Rows are points. Any point is a mix of the corners, with weights that add up to 1. It lies inside the corners' shape when no weight is negative. Say inside or outside, and name the corners with a negative weight.
In the rows, zero is written as 128.

Corners:
(1): [118 157  87]
(2): [ 18 170 193]
(3): [174  68  55]
(4): [185 138 163]
Points:
[ 89 165 178] -> outside (3)
[129 142  92] -> inside
[ 89 156 106] -> outside (4)
[117 164 186] -> outside (3)
[164  81  67] -> inside
[186 112  98] -> outside (2)
[105 121 124] -> inside
[176 136 154] -> inside
[152 132 162] -> outside (1)

Corners:
(1): [159 151  69  78 174 127  90 143]
(2): [ 80 135  60  37  59 114 113 126]
(3): [ 97 122 201 167 205 202 102 108]
(4): [207 215 158 238 168 120 113 228]
(5): [ 78 170 119 120 142 217 116 223]
(6): [ 77 102 184  70  63 118 204 174]
(7): [ 93  57 144 162 157  99 116  95]
(8): [151  91  62 181  24 132 179  98]
(9): [144  76 163  99 196 180  42 119]
Points:
[130  86 146 119 146 140  98 117] -> outside (5)
[107  93 136 141 151 126 113 116] -> inside
[ 78 114 112  47 107 175 109 129] -> outside (4, 7)
[131 130 128 106 138 164 102 154] -> outside (7)
[126 145 144 128 161 158  96 169] -> outside (8)
[137 127 150 143 153 159 115 164] -> outside (2)
[ 97 118 146 111 120 147 137 145] -> inside

Corners:
(1): [151 144  66 144 170  85 109 143  71  91 135 151]
(2): [143 178  85 191 198 136 116 157 101  97 159 182]
(3): [147  98 149 127  78 116 166 141 135 213  73 129]
(4): [161 111  94 147 179 113 153  94 111  96 150 159]
(5): [118 131 166 128  64  47 103 131 179 197  90 136]
(6): [196 106 130 134 132 164  86 178 146 154 120  41]
(7): [162  89 201 106  69  96 146 150 202 193   7  77]
(8): [144 176 120 162 131 138 140 124 130 126 136  85]
(9): [175 144 180 152 117 164 154  91  84 146 112 103]
(10): [113 154 150  93 148 128 130 111 107 154 122 109]
(11): [ 88 165 123  85  80 149  89 133 164  94 148 115]
(12): [184 160  50 124 188 104 126 157 108  95 184 205]
(13): [178  93 105  89 151  89 103 224 130  80 176 109]
Points:
[153 141 130 130 126 122 126 139 125 127 132 117] -> inside
[173 126  95 113 155 119  95 158 116  97 178 100] -> outside (2, 3, 7)
[127 138 124 125 139 119 104 137 138 113 130 104] -> outside (3, 9, 12)
[132 147 120 120 134 134 109 137 127 121 155 135] -> outside (1, 7, 8)
[154 146 140 138 140 134 128 127 121 123 131 120] -> outside (1, 3)

Corners:
(1): [129 140 110  53 107 138 131 129 134  87 107  78 141 122 110 166 144 143
 136 179]
(2): [ 50 117 131  38 201 125 126  83 153 147 100  62 141 134  88 141 107 154
  92 128]
(3): [169 105 153 122 125 147 127  77 169 103 135  47 161 142 109 158  95 115
 168 124]
(4): [153 114  85  84  80 143 162 108  92 136 128 152 185 162  89 153 121 144
 140 185]
(5): [105 105 155 174  48 113 115 120 123 104 127 132 140 150 111 136 141 129
 120 184]
(6): [ 98 154 107 175 112 113 127 153 132 133 162  90 118 132 149 119 155  75
 106 104]
(7): [125 141 171  91 123  96 139  87 128 166 204 143 164  76 112 112 112 182
 147 123]
(8): [145 159  85 161  96 103  83 143  83  99 121 137 151  83 156 179 123 137
 195 171]
(9): [126  99 137 158 160 136 108  75  62 152 140 196 117 109 109  87 126 130
 144 121]
(10): [ 71 115 126  82 134 118 113 110 180 140 138 172  89 152 124 133 129 148
 133  92]
(11): [127 105 181  91 149 122 166 127 101 124 135 150 138 137 161  97  85 134
 115 109]
(12): [162 147 142 172  97 105 135  96 113 111 167 149 154 105 117 184 158 189
 159 106]
(13): [123 152 144 135 141 117 152 123 186 126 145 116 148 127  72 114 119 128
 119 145]
(14): [ 88 107 136  79 150 145 102 134 128  76  79  93 145  94  66 125 103  87
  57 150]
(15): [154 183 113 187  93 145  75 102  81 128 159 122 135 115 112 227 132 128
 151 177]
(16): [174  50 140 164 113 134 181  87 130  94 161 149 153 147 139 183 102 181
 137 170]
(17): [148  70 128 131 118 118  93 127 168 132 187 100 118 170  73 110 132 164
 175 104]
(18): [122 190  69 149 126  98 130  93 101 114 146  87 122  61 114 124 116 194
 117 116]
(19): [ 87 189 155 212 111 175  79 141 124  90 191 130 156 125 138 164 188 143
 177  90]
(20): [176 104  87  58 114 115 152  80 105 195 107 167 165 105 176 100 127 249
 160 158]
(21): [115 118  86 164  75 133 141 166 118 133 109 123  99  65 135 139 136 167
 163 134]
Points:
[121 122 136 132 115 132 124 116 127 114 147 126 141 123 109 144 120 146
 143 142] -> outside (6, 12, 20)
[128 118 123 119 115 128 121 111 122 122 137 122 139 124 122 145 128 155
 142 138] -> outside (13)
[129 133 121 125 108 124 122 114 121 122 141 117 145 116 126 156 128 154
 141 145] -> outside (9, 13)
[128 128 133 132 109 126 126 113 122 115 139 123 143 123 117 146 132 147
 141 141] -> inside
[132 125 122 113 115 120 132 110 131 128 142 112 144 121 112 144 120 152
 138 143] -> outside (9, 19)
[131 109 143 118 137 141 132 110 110 136 145 146 150 124 106 131 128 160
 139 138] -> outside (3, 5, 6, 8, 10, 18)
[121 106 128 110 121 127 122 109 133 125 135 121 144 129 112 141 133 150
 145 134] -> outside (11, 13, 15, 18)
[134 129 117 131 107 123 128 111 116 131 145 131 144 126 124 146 130 157
 151 144] -> outside (14)
[124 131 126 135 123 124 125 109 126 132 142 126 141 120 117 136 127 149
 136 134] -> outside (1)

Corners:
(1): [ 90 128  66  68 139 157 141  46 133 114  93 162  85  28 119  28  91 161
 110 150]
(2): [ 90 116 183  98 152 113 124 182  91 102 122  92 100  74 137 163 127 133
 194 144]
(3): [113  56  66  97 204 143 210  44 173 147 109 152  97  52 127 130   7 129
 157 154]
(4): [ 43  99  69  87 170 167 143 170 217 185  52 129 138 102 113 104 188 233
 108  82]
(5): [ 62  89  51 141 152  91 146 169 236 148  28 153 185 132 160 108 146 183
 130 174]
(6): [184 112 164  78 121 124  96 150  85  83 136  85 170 121 159 186 159  98
 146 109]
(7): [ 88 104  75  55 149 139 158  67 232 197 116 152  67  57 189  77 102  96
 146 151]
(8): [ 95 107  34 121 143 171 107  72 173 175 148 163 108  46  84 114 114  92
 182 165]
(9): [ 40 158  45 137 149 128  98 112 200 141 120 189 166 157 111  93 124 206
 123  93]
(10): [152  86 195 155 134 107 115 136  73 177 161 107 237 116 113 139 212  78
 120 143]
(11): [101  64 182 143  88 150  36 136 112 110 157  83 195 143 156 161 145 128
 129 171]
(12): [206 114 170 165 102 129 125 117  52 156  85  84 152 127 186 167 146 161
 142 137]
(13): [145 108 165 206  68  86 119 159 117  89 126 128 143 150 180 206 175  98
 104 101]
(14): [181 144 219 127  96 153 130 175 134  99 132 100 137 127 128 142 178 129
 107 194]
(15): [108 171 139 118  83 139 129 200  51 147 138  62 172  99 114 232 195 118
  93 160]
(16): [197 135 160 164 127 114  48 243  70 154 157 123 180 150 142 174 144  95
  82 161]
(17): [159  98 202 135 117  92  91 122  62  93 151  28 115 148 120 152 188 124
 127 155]
(18): [109 124 166 106 119 159 144 169  91 140  82 114 102 198 104 191 192  66
 150 162]
(19): [ 34  84 123 100 181 100 108  16 153 168  84 190  96  75 105 166  97  84
  73 157]
(20): [138 175 175 162 140 181 108 148  66  67 165  87 177 112 171 168 200  85
 131 156]
(21): [ 94 125 148  95 123 126 120  98 191 149  89 128 127  68 106 111  30 112
 123 109]
Points:
[126 130 156 133 113 131  99 148 103 117 115 102 144 123 129 157 159 133
 117 147] -> outside (3, 7, 10)
[107 112 109 111 140 141 124 140 116 143 114 113 147 111 130 136 151 133
 143 153] -> outside (13, 14, 19, 21)
[103 127 158 127 114 123  98 128 113 142 149 127 131 115 107 140 148  96
 130 151] -> outside (3, 4, 5, 6, 12, 20)
[116 129 141 125 129 123 117 144 125 137 111 123 139 114 132 148 156 120
 120 143] -> outside (3, 11)
[122 117 143 132 125 134 111 109 111 135 138 122 127  99 133 146 132  99
 129 157] -> outside (4, 5, 6)

Corners:
(1): [132 124 137 138 119 109 145 141 109 124 146 112 132 137 143 100 147 104
 106 139]
(2): [150 129 105 125 135 129 120 162 127 118 173 122 165 127 160 119 136 132
 125 114]
(3): [151 120 150 139 144 118 156 152 113 103 102 106 116 131 130 118 114 110
 116 100]
(4): [128 124  78 145  95 129 139 141 152 111 177 158 125 138 129 128 155 125
 118 129]
(5): [111 138 131 147 106 120 141 154 123 134 134 133 127 143 150 119 140 145
 114 107]
(6): [181 143 147 147 110 158 110 126 109 161 104 131  97 117 106 151 141 126
 108 130]
(7): [111 134 141 132 161 108  97  51 109 125 154 115 116 128  86 139 123 133
 112  99]
(8): [129 122 105 116 104 141 151 148 126 115 132 107 135 130 125 156 142 134
 119 121]
(9): [120 194 138 133 121 146 153 131 108  97 101 113 103 124 114 127 150 112
 132 122]
(10): [112 140 138 133 179 105 138 148 106 113 144 124 133 114 147 139 122 115
 115 127]
(11): [150 139 141 106 123  97 160 159 107 110 101 129 117 124 123 108 151 136
 123 107]
(12): [142 117 144 133 120  99 120  75 115 106 156 121 145 105 145 105 132 122
 118 144]
(13): [116 107 160 103 141 107 145 114 110 122  83 137 150 132  90 131  94 131
 155 126]
(14): [154 125 152 125  96  99 117 153 206 208 161 108 126 150 131 115 148 146
 121 129]
(15): [105 159 118 115 121 149 156 109 188 183 158 129 117 145  91 129 147 130
 100 109]
(16): [159 111 141 140  95 103  76 159 112 112 150 122 112  42 144 102 138 148
 127 118]
(17): [101 122 129 120 142 123 164 110 129 100 155 122 108 144 136 103 150 136
 129 124]
(18): [111 137  84 111 113 124 145 153 110 107 129 107 108 142 142 127  99 123
 116 134]
(19): [117 120 150  78  92 118 124 163 177 108 129 123 125 131 128  91 152 152
 128 126]
(20): [118 147 103 110 138 120 165 122  91 110   7 109 118 131 128 132 130 116
 135 100]
(21): [116 117 147 105 104 126 134 103 107 112 140 155 108 141 138 141 126  65
 137 129]
Points:
[125 138 117 124 121 123 151 126 120 119 123 122 125 141 129 127 134 117
 125 118] -> outside (6, 10, 16, 19)
[128 140 126 120 115 126 145 159 138 125 141 123 124 128 130 116 146 141
 124 125] -> outside (3, 7, 12, 20, 21)
[135 138 115 129 116 130 122 124 132 131 148 124 124 124 130 131 141 121
 114 124] -> outside (3, 5, 11, 13, 17)
[114 114 136 117 137  94 157 118 123 113 110 116 139 146 129 113 122 132
 126 125] -> outside (2, 6, 9, 15, 16, 21)
